Every row gives one point. The window is the flat piece filled in between its corners: a triangle in 3 columns, a solid with four corners in 4, and so on. A path goes straight from each point to the next, and from the last back to the first. After which points does the path pass through the window?

Window (4 x 4):
-71; -213; -212; -61
-22; 331; 287; 134
-270; -224; -136; -137
-142; 168; -81; -21
Path:
(1): -247; 160; -21; 183
(2): -212; -280; -250; -44
(3): -68; -221; -269; -422
(4): 16; -104; -118; -172
(5): -236; -221; -247; 149
(6): -134; -126; -184; 23
(7): -36; -95; -129; -144
(8): 4; 251; 94; -215
Through the window after points: 4, 6

Window (6 x 6):
201; 90; 101; 81; 264; -34
-48; 28; -210; -339; -128; 106
21; 29; -112; -401; 349; 47
54; -241; 407; 38; 267; 42
3; -200; 95; 124; 379; 45
-268; 319; -40; -132; -191; 125
Path:
(1): 177; -145; 17; -208; 371; 341
(2): 122; 110; 0; 10; 209; 144
(3): -78; 6; -21; -8; 217; -258
(4): -106; 19; -78; -326; 122; -229
(5): 31; 103; -102; -234; 126; 387
(6): 65; -106; 172; -59; 307; 226
(7): -15; -154; 172; -60; 251; -126
(8): 62; 45; 56; -19; 175; -173
(9): 209; 74; 12; -31; 213; 328
(10): 159; -61; 102; 85; 426; 369
(11): -67; -214; 122; 64; 276; -110
(12): 37; -164; 42; -143; 265; -106
Through the window after points: 4, 6, 8, 10

Window (9 x 9):
-218; -469; -21; 177; -166; 315; 20; -247; 116
147; 519; -293; -87; 290; 71; 270; -118; 47
-407; 47; 209; -99; -18; -39; -175; -56; 61
484; 209; 197; 225; 126; 203; 364; -144; 359
-81; 177; -122; -188; -79; -343; -136; -120; -40
266; 199; -1; 91; 478; -112; 230; -227; 158
-61; 353; -102; 87; 116; -133; -352; -110; 81
-44; -253; 177; -132; -27; 209; -305; -28; 25
-301; 101; -92; -73; 4; -257; -426; 426; 85
Path:
(1): -129; 126; 65; 147; -13; -126; -138; 31; -338
(2): -253; 69; -196; -351; 133; -154; -372; -163; 332
(3): 38; 169; -108; -93; 153; 43; 63; -172; 391
(4): 82; 263; 48; 95; 109; 87; 157; -44; -82
(5): -161; 124; 79; 259; -100; 81; -37; 18; -252
(6): -158; 34; -108; -104; -33; 8; -240; 29; 236
(7): -33; 201; -110; -228; 101; -143; -122; -176; 276
(8): 17; 153; -64; 41; -23; -97; 43; -13; -241
(9): 61; 67; 9; 118; 192; -38; 92; -117; -36
(10): 34; 83; -70; -169; 209; -60; 4; -306; 498
(11): -58; 73; -104; -144; -5; -139; -87; -144; 156
(12): -111; 234; -37; 114; -49; -176; -30; 2; -433
(13): -82; 49; 112; 76; -38; -1; -172; 39; -124
(14): -106; 178; -73; -88; -25; 1; -247; -72; 223
(15): -77; 347; -271; -163; 188; -24; -27; -182; 444
(16): 67; 270; -83; 76; 142; 22; 2; -68; -104
Through the window after points: 3, 7, 9, 11, 15

Window (11 x 11):
-229; 5; 38; -238; -101; -39; -475; -243; 51; -143; 25
221; 20; 284; 126; 49; 43; -354; -19; -63; -85; -203
96; 6; 62; -330; -63; 252; -416; -47; -75; 303; -10
113; 164; -171; 157; 13; -64; 233; -72; -323; -642; 102
-88; 341; -248; 104; 135; -74; 242; -234; 242; -383; 85
-118; -271; 380; -315; 151; -38; -268; -40; -19; 184; 58
-107; -293; 59; -25; -23; 234; -258; -329; 7; 75; -20
-396; -25; -145; 251; -408; -321; 143; 25; -85; -59; 108
-55; 289; -222; 401; 69; -358; 145; -269; -374; -274; 158
115; -310; -51; -19; 169; -24; -505; 139; -88; 72; -2
-622; 208; -120; 155; -22; 83; -1; -42; -85; -150; 84
Path:
(1): -302; 45; -244; -147; 141; -216; -51; -90; -249; -150; -350
(2): -210; -29; -122; -135; 1; -27; -130; -217; -143; -66; -215
(3): -141; 51; 61; -15; -87; 9; -345; -78; 108; -181; 429
(4): 15; 67; 100; 19; 34; 70; -277; -67; -11; -130; 111
(5): -102; -56; -64; -76; 141; -11; -115; -241; -158; -95; -298
(6): -323; -151; -5; -247; 156; -165; -120; -80; -136; -53; -392
(7): -137; -11; 125; 87; -61; 67; -196; -12; -12; 37; 347
(8): -150; -86; 140; 46; -90; -28; -196; -43; -44; 15; 187
(9): -159; -111; -28; -245; 76; -165; -82; -157; -71; -57; -269
(10): -135; 57; -44; -29; 45; -26; -28; -149; -44; -117; -180
(11): -86; 67; 31; 156; -11; 31; -111; -32; -18; -74; 179
(12): -95; 51; -75; 143; -162; 97; -11; -162; 58; -79; 485
Through the window after points: 6, 8

Window (12 x 12):
-61; 309; 32; 186; 248; -84; 24; 97; 21; -87; -176; -110
18; 341; 76; 126; 447; -78; 7; -469; -124; -199; -200; 111
-303; -325; 110; -119; -114; 82; -242; 97; 103; -251; -165; -67
264; 339; -78; -109; -329; 136; -140; -132; -98; 15; 226; -250
363; -541; -85; 214; -15; 37; -51; 141; 87; -151; 169; -364
330; -190; -186; -100; -251; -332; 161; 23; 103; 162; 42; -231
219; -24; 557; -313; 50; -115; 452; 145; -175; 190; -430; 34
-132; 356; 22; -162; 151; 101; -37; -153; -86; 19; 259; -14
153; 143; 32; -16; -110; -423; -244; -164; -270; 224; 118; -15
-164; 265; 148; 116; -156; 317; 266; -233; -437; 94; 47; -47
256; 138; -16; 160; -220; -203; 108; 13; 102; -224; 382; -262
-195; -242; -68; -220; -66; -31; -80; 316; -217; -345; -139; -78
Path:
(1): -38; 53; 52; -17; -16; -123; 114; -223; -185; -137; 97; -550
(2): 110; 104; 50; 88; -83; -4; -124; 71; 27; -36; 8; 397
(3): 129; -76; 14; -2; -229; 28; -24; 146; 64; -59; 130; -21
(4): -34; -27; 90; -224; -70; -257; 90; 42; -204; -65; -7; -617
(5): 92; -239; 68; 76; 14; -76; -71; -9; -23; -141; 44; -462
(6): 218; -208; -50; 117; -12; 45; 10; 119; 29; -87; 57; -89
(7): 290; -90; -55; 188; -129; 23; -65; 245; 46; 55; 199; 191
(8): 89; -77; 48; -49; 11; -251; -16; -268; -138; -170; 37; -628
(9): 12; 87; 58; -41; 59; -162; -48; -82; -78; -116; -4; -299
(10): 90; -2; -2; -20; -26; -109; -86; -12; 6; -127; 11; 61
(11): 49; -55; -54; 63; -143; 157; -82; 78; 65; -61; 116; 340
(12): -106; -26; 143; -16; -63; 22; 93; -107; -243; -63; -68; -406
Through the window after points: 1, 5, 7, 11

Window (14 x 14):
-98; -198; 165; -510; 424; -21; 55; -137; -140; 7; 32; -213; -127; -111
-284; 6; 170; 28; -30; 125; 451; 228; 196; 230; -210; 55; 287; -4
75; 33; -221; 74; 92; -89; 96; 1; 43; -143; 142; 4; -122; -130
312; 594; 234; -433; 14; -268; 273; 241; 128; 949; 340; 173; 148; -27
-15; 390; -82; 56; -151; 173; 248; 283; 53; -75; -160; -389; -314; 253
-24; -26; -196; -108; -240; -37; 13; 3; 324; -27; -46; -102; -222; -156
-360; 229; -81; -512; 33; -449; -56; -161; -183; -401; 233; -144; -107; 164
101; 170; 13; -264; 148; 348; -385; -121; 137; -341; -465; 346; 460; -120
-12; 151; 160; 191; 37; 247; -146; 25; 197; -78; 136; -624; -272; -243
-47; -71; -60; 171; -422; -44; 192; -74; -71; 166; 30; -192; -37; -7
-171; 373; -279; -152; -24; -51; -34; 170; -51; 341; 80; -82; 5; 23
-87; -24; -103; -184; -166; 305; 209; 181; 21; -145; 144; 9; 46; -135
42; 45; -130; -126; -169; -107; 98; 404; -78; -82; -67; -12; 14; -289
-96; -63; 6; 11; -96; 8; -174; 243; -30; -20; 139; 96; -217; -21
Path:
(1): -10; -150; -104; -232; 18; -106; 150; 360; 101; 233; 19; -119; 312; 53
(2): 20; -62; -33; -155; 167; -62; -14; 42; 59; -83; 74; -216; 50; 69
(3): -203; 194; 17; -197; -85; -8; 73; 1; -75; -31; 52; -1; -282; -265
(4): -61; 265; 20; -184; -63; -49; 116; -40; -83; 116; -64; 5; -47; -213
(5): -30; -24; -44; -133; 152; -91; -308; 209; 205; -218; 114; -292; 28; 224
(6): 73; 70; -222; -135; 244; -73; -192; 130; 150; 77; -79; -477; 142; 162
(7): -282; 209; 236; -15; -328; 33; 322; 72; -90; 3; 83; 327; -319; -246
(8): -212; 166; 26; -131; -38; -53; 115; 9; -103; 27; -70; 16; -55; -126
(9): 42; 26; -122; -136; -11; -48; 110; 225; 195; -77; 111; -94; 126; 46
(10): 81; 41; -21; -142; -54; -28; 71; 254; 36; 79; 95; -101; 109; -31
(11): -192; 285; 73; -132; 54; -12; 213; -52; 61; 173; -62; 41; -237; -274
(12): -246; 231; 8; -156; 24; -89; 119; -113; -122; -46; 61; 13; -233; -129
(13): 38; 88; -143; -212; -22; -93; -2; 189; 86; -222; 79; -329; 7; 209
(14): 13; 20; -10; -67; -103; -123; 5; 153; 92; -37; 25; -156; 262; 15
(15): -224; 318; -54; -120; 12; 208; 208; 72; 2; 356; -83; 90; -174; -106
(16): -176; 214; 71; 34; -151; 131; 178; -5; 89; -89; -130; 35; -199; -218
Through the window after points: 2, 8, 10, 12, 14, 16
